Each row is a point. The ring and each string are closed loops that go straight from each point to the next, and from the last back to the first. Before rounding, they use only three directions, however many columns there are. How many times does the string pass through the ring? Passing back the other way cancels.

Ring:
[[ 29   7 -19  18]
 [ 15  32 -24  19]
 [-10  39 -28  15]
 [-41  21 -24   5]
 [-46   2 -20   1]
 [-31 -26 -15   0]
 [ -9 -33 -15   3]
 [ 23 -16 -16  13]]
String:
[[-24  13  -8   7]
 [-18   5 -32   8]
 [-41  10 -48   4]
 [-56  18 -35   2]
 [-58  25 -18   2]
 [-49  27 -12   4]
 [-60  37 -33   4]
 [-42  25 -55   6]
 [-26  15 -38   8]
 [-23  13 -19   8]]
Times through: 0

Ring:
[[ 46   4   0   3  -5 -13  -1   0   6  -3   6]
 [ 39  26  -2   4  -5 -12   1   1   7  -3   6]
 [ 14  43  -3   6  -5  -9   2  -2   5  -1   6]
 [-11  39  -2   7  -6  -7   1  -6   2   1   7]
 [-24  28  -1   7  -6  -6   0 -10   0   3   7]
 [-31   5  -2   7  -7  -5  -3 -13  -3   3   7]
 [-18 -25  -2   5  -7  -7  -6 -14  -4   3   7]
 [ -5 -33  -1   4  -7  -9  -6 -12  -3   2   7]
 [ 23 -34   2   3  -6 -11  -5  -7   0  -1   7]
 [ 43 -14   1   2  -6 -13  -3  -2   4  -3   6]]
String, 10 rows:
[[ -4  55  12   6  -7  -7   3  -2   4   1   9]
 [  2  60  -7   7  -5  -8   4  -3   6   0   6]
 [  6  52 -27   8  -3  -8   3  -5   6   0   3]
 [  6  31 -25   7  -4  -9   1  -6   4   0   4]
 [  1  59 -32   9  -3  -8   3  -5   6   0   3]
 [ -5  59 -11   8  -5  -7   3  -4   5   1   6]
 [ -8  46 -24   9  -4  -7   2  -7   4   1   4]
 [ -1  22 -21   7  -4  -8   0  -8   2   1   4]
 [  3  15  16   4  -7  -8  -1  -5   1   0   9]
 [ -2  31  23   5  -8  -8   1  -3   2   1  10]]
Times through: 1

Ring (6 x 14):
[[ 45   3   9  -4  -6  -5   3   3  -3   5  -4   5 -11   7]
 [ 22  30   6  -3  -7 -10   4   6  -5   4   5  11  -8   3]
 [-15  26   3   1  -3 -11   1   7  -4   1   3  10  -5   0]
 [-28  -8  -4   5   1  -8  -2   5   0   0  -8   3  -5   3]
 [ -6 -29  -4   4   0  -4  -2   3   1   2 -15  -1  -8   6]
 [ 37 -18   7  -2  -4  -3   1   1  -1   5 -11   1 -11   8]]
String, 15 rows:
[[ 18  12   2  -1  -5  -8   2   5  -4   4  -1   7  -8   4]
 [ 20  20  21  -5  -1  -9   2   2  -3   2  -1   9  -8   2]
 [ 26  29  27  -6  -2  -9   3   2  -4   2   2  11  -8   1]
 [ 44  45   8  -6 -11 -10   6   7  -8   6  11  14 -10   3]
 [ 45  37 -10  -4 -15  -9   6  10  -8   8  11  12 -10   6]
 [ 27  14 -11   0 -11  -8   3   9  -5   6   3   7  -9   6]
 [ 38  18  -9  -2 -12  -7   4   8  -6   7   4   8 -10   7]
 [ 53  22   3  -5 -11  -7   5   6  -6   7   4   9 -11   7]
 [ 60  22  25  -9  -6  -7   5   1  -4   5   1  10 -11   5]
 [ 36  12  31  -7   0  -7   2  -1  -2   2  -4   8 -10   3]
 [ 19   5   8  -2  -3  -7   1   3  -2   3  -4   6  -9   5]
 [ 23   6  -9   0  -9  -7   3   7  -4   5   0   6  -9   6]
 [ 44  18  -9  -3 -13  -7   5   8  -6   7   5   8 -11   7]
 [ 45  26  -4  -4 -12  -8   5   8  -7   7   7  10 -11   6]
 [ 33  20 -18   0 -14  -8   5  11  -7   7   6   8 -10   7]]
Times through: 0

Ring (8 x 14):
[[ 33 -24  -7  -8   7   2  16   4 -19   3   2  -6 -11  14]
 [ 16   9 -15  -2   7  -7  14   0  -6  11   1  13  -9  -5]
 [ -4  24 -16   1   7 -11   8   0   5  18   1  25  -7 -16]
 [-37  24 -16   0  10 -10  -4   4  18  26   3  31  -3 -21]
 [-45  -4  -8  -5  11  -1 -12  10  17  24   7  19  -2  -8]
 [-26 -32   6  -8   8   7 -11  14   5  16   8   2  -6   9]
 [ -5 -45  11  -9   6  11  -6  14  -6  10   8  -8 -10  18]
 [ 26 -45   5 -10   6   9   8  10 -19   2   5 -14 -12  23]]
String, 17 rows:
[[ 45  -6 -45 -13  18  -4  35  -3 -23   2  -2  -4  -6   9]
 [ 30   2 -56 -14  22  -6  33  -3 -16   6  -2   2  -2   2]
 [ 29  20 -17   1   5 -11  21  -3 -10   9  -1  16 -11  -8]
 [ 19  22  10   8  -4 -11   8  -1  -3  12   1  23 -15 -12]
 [ 18  27   2   7  -2 -13  11  -2  -2  13   0  24 -14 -14]
 [ 19  26 -22   1   7 -13  19  -4  -5  12  -1  21  -9 -13]
 [ 23  19 -47  -8  17 -11  28  -5 -10  10  -2  13  -4  -8]
 [ 31  13 -22  -2   8  -9  23  -3 -12   8  -1  12 -10  -4]
 [ 44   5 -14  -2   5  -7  24  -2 -18   4  -1   6 -13   2]
 [ 32 -14 -44 -15  20  -1  29   0 -19   4  -1  -6  -4  11]
 [  6 -16 -28 -12  16   1  13   5  -8  10   2   0  -4   7]
 [  3 -11   6  -2   3   0   1   7  -3  12   4   8 -11   2]
 [ 23 -16  31   5  -7   0   0   7 -10   7   5   5 -19   7]
 [ 60 -37   1  -8   4   5  22   4 -31  -5   2 -17 -16  25]
 [ 49 -37 -38 -19  19   5  32   3 -30  -3   0 -20  -7  25]
 [ 27 -25 -45 -18  22   2  26   3 -19   4   1 -11  -3  15]
 [ 33 -18 -40 -15  19   0  28   1 -20   3   0  -8  -5  13]]
Times through: 1
String, 9 rows:
[[  6 -15 -14  -8  11   1   9   6  -6  10   3   2  -7   6]
 [ 11 -10  10   0   0  -1   3   6  -6  10   4   7 -13   3]
 [ 33 -13  16   1  -3  -1   9   4 -15   4   3   2 -17   8]
 [ 47 -32   6  -6   2   4  17   5 -25  -1   3 -12 -16  20]
 [ 48 -49  23  -5  -2  10  10   9 -27  -4   5 -19 -19  28]
 [ 14 -25  31   2  -5   4  -4  10  -8   8   6   1 -17  10]
 [  2 -21  -4  -7   8   3   3   8  -5  11   5   1  -8   8]
 [ 19 -40 -19 -16  15   8  14   8 -17   4   4 -14  -7  21]
 [ 29 -38 -36 -19  20   7  23   5 -22   2   2 -17  -4  22]]
Times through: 0

Ring (8 x 14):
[[  0   2 -10   0   7   0   9  13 -14  -4  -3  -4 -15  -9]
 [ 12  11  12  -6   4   4   3  16  11  -1   4  -7   8   5]
 [ 21  14  30  -9  -2   0  -7  19  31  -1  12 -10  26  12]
 [ 16  11  39  -9  -7  -2 -16  16  37   1  17  -9  34  11]
 [  2   5  30  -6  -6  -1 -16  10  25   4  15  -6  27   4]
 [-12  -3  10   0  -3  -2 -10   6   0   2   8  -2   6  -9]
 [-10  -6  -8   4   1  -7  -1  10 -17  -5   1  -2 -15 -18]
 [ -5  -4 -15   4   4  -6   5  12 -21  -7  -3  -3 -22 -17]]
String:
[[ 10   6  14  -3  -1  -3  -4  16  12  -3   7  -7   8   0]
 [ -5   7   7  -6   7  12   4   6   1   6   3  -2   7   2]
 [ -1  10   2  -7  11  15  11   8  -2   6  -1  -2   3   5]
 [ 16  12   4  -5   8   4  10  18   5  -3  -1  -8   0   5]
 [ 30  12  12  -3   0 -11   1  28  17 -12   4 -13   2   3]
 [ 14   7  13  -3  -1  -6  -3  19  12  -6   6  -9   6   0]
 [ -9   6   7  -7   7  15   5   4  -1   9   3   0   9   3]
 [ -3  11  14 -10   8  18   5   5   9  11   4  -1  17  10]
 [  2   8  15  -6   2   6  -2  10  11   4   7  -4  14   4]
 [ 11   8  21  -6  -2  -1  -6  15  19  -1   9  -7  17   4]
 [ -3   8  19  -8   2  10  -4   6  13   8   9  -2  20   6]
 [ 22  16  51 -12  -9   0 -20  17  52   4  21 -11  48  19]
 [ 32  15  56  -9 -15 -12 -26  25  59  -4  24 -15  48  16]
 [ 24  12  54  -9 -15  -9 -27  20  54  -1  24 -13  48  14]
 [ -4   7  36  -9  -5   8 -15   5  28  11  17  -3  37   9]
 [  1   8  37  -9  -7   4 -17   8  31   8  18  -5  37   9]
 [ 25  12  55  -9 -16 -11 -28  21  55  -2  25 -13  48  13]
 [ 29  11  41  -6 -12 -15 -21  25  44  -8  19 -14  31   8]
 [  7   7  23  -6  -3   0  -9  13  20   1  11  -6  19   4]
 [ -3   8  21  -8   1  10  -5   6  15   8   9  -3  21   6]
 [  6  14  35 -12   0  13  -7   9  31  10  13  -5  36  17]
 [ 49  23  51 -11  -9 -10 -14  33  60  -8  18 -19  41  23]
 [ 43  18  35  -7  -6 -13  -9  32  42 -12  13 -17  24  13]]
Times through: 3

Ring, 8 rows:
[[ 20  26  16  17 -15  10 -20  17 -18 -10 -23 -23   6 -19]
 [  4  11   1  -4   2 -20 -26  12 -21  -3 -21  -1  -3 -20]
 [-11 -11  -5 -20  10 -38 -19   6 -13  -5  -6  19  -7 -11]
 [-20 -34   1 -27   9 -38  -3   0   2 -17  17  29  -5   5]
 [-16 -41   6 -15  -5 -17  13   4  13 -22  27  23   0  14]
 [ -3 -28   4   6 -19   7  17  15  10 -16  14   7   4   9]
 [ 11  -7   7  22 -28  23  11  22   2 -11  -1 -11   7   0]
 [ 23  18  17  28 -28  29  -4  22  -8 -12 -15 -27  10 -11]]
String:
[[  0  -3  -7   2  -6 -12 -11  17 -12   0 -14   4  -3 -12]
 [ -4  -2 -23  -1   1 -24 -17  21 -21  13 -26  11 -10 -19]
 [ -1  -7  18  -9  -2 -14 -10   3  -3 -22   6   3   3  -3]
 [-11 -14  13 -26  11 -37 -17  -3  -6 -21   8  17  -2  -4]
 [-24 -29  -1 -39  21 -56 -17  -4  -6 -14  11  34  -9  -2]
 [-21 -29 -23 -22  11 -44  -9  11 -10   4  -4  32 -13  -7]
 [ -7 -17  -6  -6  -3 -19  -5  13  -6  -5  -2  13  -4  -5]
 [-10 -27  26 -19  -1 -17   2  -4  10 -34  28  14   5  11]
 [-24 -54  39 -38   4 -28  15 -18  28 -54  60  31   7  29]
 [-25 -54  -4 -23   1 -28  16   3  15 -18  31  36  -4  17]
 [-15 -34 -27  -4  -6 -20   8  20  -1   7  -2  25  -9  -1]
 [ -4 -21   1  -1 -10  -6   5  12   2 -12   6   9   1   2]
 [ -2 -29  32  -3 -18   8  17   1  19 -39  34   4  11  18]
 [ -1 -32  15   9 -26  18  25  12  18 -25  25   3   9  16]
 [  5 -22   3  21 -30  24  22  22  10 -12   8  -3   7   8]
 [ 16 -10  30  25 -36  39  21  15  15 -30  17 -19  16  12]
 [ 12  -3  29  12 -23  19   5  10   6 -28  11 -14  12   4]
 [  9  -1  -1  16 -19  10  -1  22  -7  -3 -12  -7   2  -8]
 [ 21  16  -7  36 -30  28  -2  33 -14   7 -30 -23   4 -17]
 [ 39  37  34  44 -40  52  -6  24  -9 -20 -20 -49  19 -13]
 [ 31  30  41  27 -29  35 -10  13  -7 -29  -8 -39  18  -9]
 [  9   4   7   9 -13   3  -8  16  -9  -9 -11  -8   3 -10]
 [ 12  16 -17  19 -13   0 -17  29 -24  14 -37  -9  -4 -24]
 [ 19  30   0  18 -12   2 -26  23 -27   4 -37 -20   1 -27]
 [ 23  36  37   6  -7   2 -32   5 -19 -25 -17 -28  10 -19]
 [ 10  12  25  -2  -5  -7 -20   5 -11 -22  -5 -10   6 -10]]
Times through: 0
String (27 x 14):
[[ -5 -34  27  -4 -17   6  20   2  20 -36  34   7  10  19]
 [ -4 -20   6  -3 -10  -7   4  10   3 -16   9   9   2   3]
 [-14 -31 -19  -7  -4 -20   5  17  -1   2   1  23  -7   0]
 [-24 -44 -17 -20   4 -34   7   9   4  -5  13  35  -9   6]
 [-29 -49 -10 -33  12 -46   4   1   6 -13  23  42  -9   9]
 [-29 -47  14 -43  17 -50  -1 -12  11 -32  37  39  -4  14]
 [-12 -24  15 -22   4 -27  -5  -2   3 -25  18  17   1   4]
 [ -3 -12   4  -5  -5 -13  -5  10  -4 -12   1   7   0  -4]
 [-14 -20 -19 -14   6 -34 -10  13 -11   4  -8  23 -10  -9]
 [-25 -32 -11 -34  18 -54 -13   1  -6  -7   7  36 -11  -3]
 [-27 -39  13 -46  21 -55  -9 -13   5 -29  30  38  -5   8]
 [-15 -30  22 -28   7 -31  -3  -7   8 -33  28  21   2   9]
 [ -4 -14   2  -5  -5 -13  -4  11  -3 -11   2   9  -1  -3]
 [-15 -30 -14 -13   1 -27   0  12  -2  -3   3  24  -7  -1]
 [-26 -55   4 -28   2 -30  16  -2  18 -25  36  36  -3  19]
 [-23 -57   8 -20  -6 -18  24   1  23 -28  41  32   1  23]
 [-12 -50  35 -12 -16   4  29  -5  32 -48  54  16  12  31]
 [  1 -17  18   0 -14   2   6   8   6 -24  14   2   6   6]
 [  0 -10  -3   5 -11  -4  -1  17  -5  -5  -5   4   0  -5]
 [  3 -15 -17  20 -24  12  11  29  -2   6 -11   1  -1  -4]
 [ 13 -11   4  31 -36  35  20  26   7 -10   1 -13   9   4]
 [ 18  -6  27  28 -38  41  19  18  12 -27  12 -21  16   9]
 [ 13  -6  34  13 -26  24  10   9  10 -33  16 -15  15   8]
 [  4  -8  -2  11 -16   4   1  19  -4  -5  -7  -1   1  -5]
 [  3 -12 -25  20 -21   7   7  31  -8  13 -19   2  -4  -9]
 [  5 -25   5  22 -33  28  26  22  13 -14  12  -3   8  11]
 [ -1 -33  16   9 -26  18  26  12  19 -26  27   4   9  18]]
Times through: 5

Ring (8 x 14):
[[ 35  -7  -1 -12  -9   5 -12   5  -4  14  19   1  -3  12]
 [ 23  -3  -2  -9 -28  12  -4  -7  -8  16  18  -8 -12  17]
 [  3   5  -5   2 -39  16   8 -18  -4  10   8 -17 -20  16]
 [-11   9  -6  15 -24  11  13 -12   8  -2  -5 -17 -16   8]
 [ -9   8  -8  19   0   3   9   1  17 -11 -13 -10  -5  -4]
 [  7   3 -10  17  29  -6  -2  17  22 -14 -15   0  10 -17]
 [ 32  -6  -7   3  38 -10 -16  27  16  -6  -2  10  18 -16]
 [ 40  -9  -3  -7  23  -6 -19  22   7   4  10  10  12  -3]]
String (17 x 14):
[[-26  10   1  20 -32   9  22 -12  13  -8  -8 -20 -25  19]
 [-24   7   1  23 -12   1  19   0  22 -15 -14 -13 -17  13]
 [  2   0   0  11   2  -2   4  10  16  -8  -4  -3  -5   7]
 [ 11   5 -13  11  10   3  -2   5  12  -4  -8  -5   4 -13]
 [ 12   7 -21  18  35  -2  -6  14  20 -13 -19  -1  18 -34]
 [ 25   1 -18  16  60 -12 -15  31  26 -17 -19  10  29 -39]
 [ 35 -11  -1   3  53 -19 -19  41  23 -12  -3  18  23 -13]
 [ 25 -11   7  -2  16 -10 -10  24  13  -2   9   9   3  12]
 [ 26  -1 -10   1  12   1 -10  10   6   2   2   0   7  -9]
 [ 38  -2 -14  -4  14   4 -17   9   1   8   6   1  12 -16]
 [ 51 -12   0 -20  -3   3 -21  11  -8  19  26   6   3  11]
 [ 35 -12   9 -18 -23   5 -11   4  -8  18  28   1 -11  30]
 [ 17  -7   7  -4 -16   2  -2   6   3   6  15  -2 -12  24]
 [ 14   0  -3   0 -15   7  -1  -1   2   6   8  -7  -8  10]
 [ 10   2  -5   3 -19   9   2  -5   2   6   5 -10 -10   8]
 [  4   8 -13   8 -21  14   4 -13   1   5  -1 -16 -10  -2]
 [-16  18 -19  18 -37  22  16 -28   1   3 -10 -28 -18  -5]]
Times through: 3
